Each row is a point. Each copy is the shape, with its points in the same order, turned, moved and blurred by noise. Some copies are also mirrored. Which?
In the rows, zero is written as 128.

Shape (6 x 2)
[[121 108]
 [209 173]
 [129  99]
 [158 141]
 [ 80 189]
 [ 74  89]]
Copy 1 (6 x 2)
[[133 114]
 [113 220]
 [126 112]
 [125 163]
 [218 149]
 [164  75]]
Copy 1 is: mirrored
Copy 2 (6 x 2)
[[128 130]
 [200 205]
 [140 119]
 [159 164]
 [ 79 198]
 [ 83  98]]
Copy 2 is: only turned
Copy 3 (6 x 2)
[[170 126]
 [ 89  55]
 [178 118]
 [134  99]
 [ 94 175]
 [195 177]]
Copy 3 is: mirrored

Shape (6 x 3)
[[221 133 137]
 [ 85 115 180]
 [177 153 110]
 [125 146 187]
 [184 107 136]
 [ 93 202 146]]
Copy 1 (6 x 3)
[[144  73  52]
 [ 61 109 168]
 [142 123  77]
 [ 60 101 120]
 [143  77  99]
 [ 60 176 105]]
Copy 1 is: mirrored
Copy 2 (6 x 3)
[[ 90  82  58]
 [104 122 192]
 [100 130  79]
 [ 68 103 158]
 [117  85  97]
 [ 53 180 155]]
Copy 2 is: mirrored
Copy 3 (6 x 3)
[[215  82  87]
 [127 112 198]
 [187 119  96]
 [163 124 181]
 [171  70 103]
 [157 187 164]]
Copy 3 is: only turned

Shape (7 x 4)
[[131  82 143  95]
 [183 208  61 109]
 [189  47 164 111]
 [136  80 128 143]
 [147  92  87 110]
 [ 73  82 141 200]
 [151 172 103 101]]
Copy 1 (7 x 4)
[[144  78 122 139]
 [205 224 149 119]
 [200  43 101 175]
 [139 103  99 172]
 [160 123  88 128]
 [ 68 110  96 217]
 [175 168 157 122]]
Copy 1 is: only turned
Copy 2 (7 x 4)
[[140  90 125 115]
 [109 242 158  92]
 [209  82 150 111]
 [162 118 109 148]
 [152 144  98 101]
 [140 110  82 224]
 [102 182 153 108]]
Copy 2 is: only turned
Copy 3 (7 x 4)
[[123 136 124  87]
 [128 192  43 211]
 [189 110 102  49]
 [133  92  95 111]
 [108 133  67 108]
 [ 91  27 137 134]
 [126 179  95 174]]
Copy 3 is: only turned

Shape (8 x 4)
[[145 121 215  97]
 [ 84 135 149  87]
 [ 94  97 147 112]
 [127 127 166 108]
 [102 115  73 158]
 [104  94 122 166]
 [112 149   7 191]
 [ 95 146 148 180]]
Copy 1 (8 x 4)
[[156 206 148  92]
 [108 145 102 100]
 [108 132 147 100]
 [135 163 133 111]
 [110  69 142 165]
 [107 106 174 152]
 [125  21 122 225]
 [ 94 147 147 178]]
Copy 1 is: only turned
Copy 2 (8 x 4)
[[225 135 161 115]
 [148 114 117  85]
 [142 119 155  89]
 [176 134 140 118]
 [ 65 132 128 137]
 [101 153 167 114]
 [ 13 140  95 182]
 [118 187 134 115]]
Copy 2 is: only turned
Copy 3 (8 x 4)
[[171 194 182 119]
 [ 89 150 190 133]
 [115 127 189 107]
 [138 150 172 123]
 [ 90  51 148 139]
 [137  70 182 112]
 [ 74  10 116 191]
 [138  87 204 166]]
Copy 3 is: only turned

Shape (9 x 6)
[[156 155 105 106  81 207]
 [169 139 193 166 104 132]
 [166 138 198  98 115 168]
 [ 89  48 168 189 151  97]
 [ 66 122 114 142 120  88]
 [133 154  97 202 185  81]
 [164 131 140  76 138 193]
 [131  97  96 125  92  75]
 [ 93 160 100  90 179 203]]
Copy 1 (9 x 6)
[[175 187  94 144  86 174]
 [169 133 159  54 136 159]
 [166 149 100  58 128 190]
 [ 51  82 193  89 146 160]
 [ 69 151 147 129 175 110]
 [137  93 187 166 215 138]
 [154 149  67 113 119 207]
 [110 107 120 129 135  81]
 [112 184  82 175 165 223]]
Copy 1 is: only turned
Copy 2 (9 x 6)
[[125  90  37 110 166 152]
 [166 110 153  77 179 121]
 [145  45 135  78 154 145]
 [166 137 211 177 111 106]
 [ 82 163 161 139  88 120]
 [167 215 154  92  85 181]
 [133  55  85 106 116 178]
 [123 149 102 128  67  82]
 [ 91 103 104 137 115 249]]
Copy 2 is: mirrored
Copy 3 (9 x 6)
[[121 100  67 137 147 183]
 [141  52 134 141 117  90]
 [153  55 128  84 110 145]
 [ 63 115 213 126 127  54]
 [100 179 136 133 103  71]
 [146 153 150 166 192  31]
 [143 101 112  82 158 182]
 [127 164 167 177 104 123]
 [122 161  74  59 185 138]]
Copy 3 is: mirrored
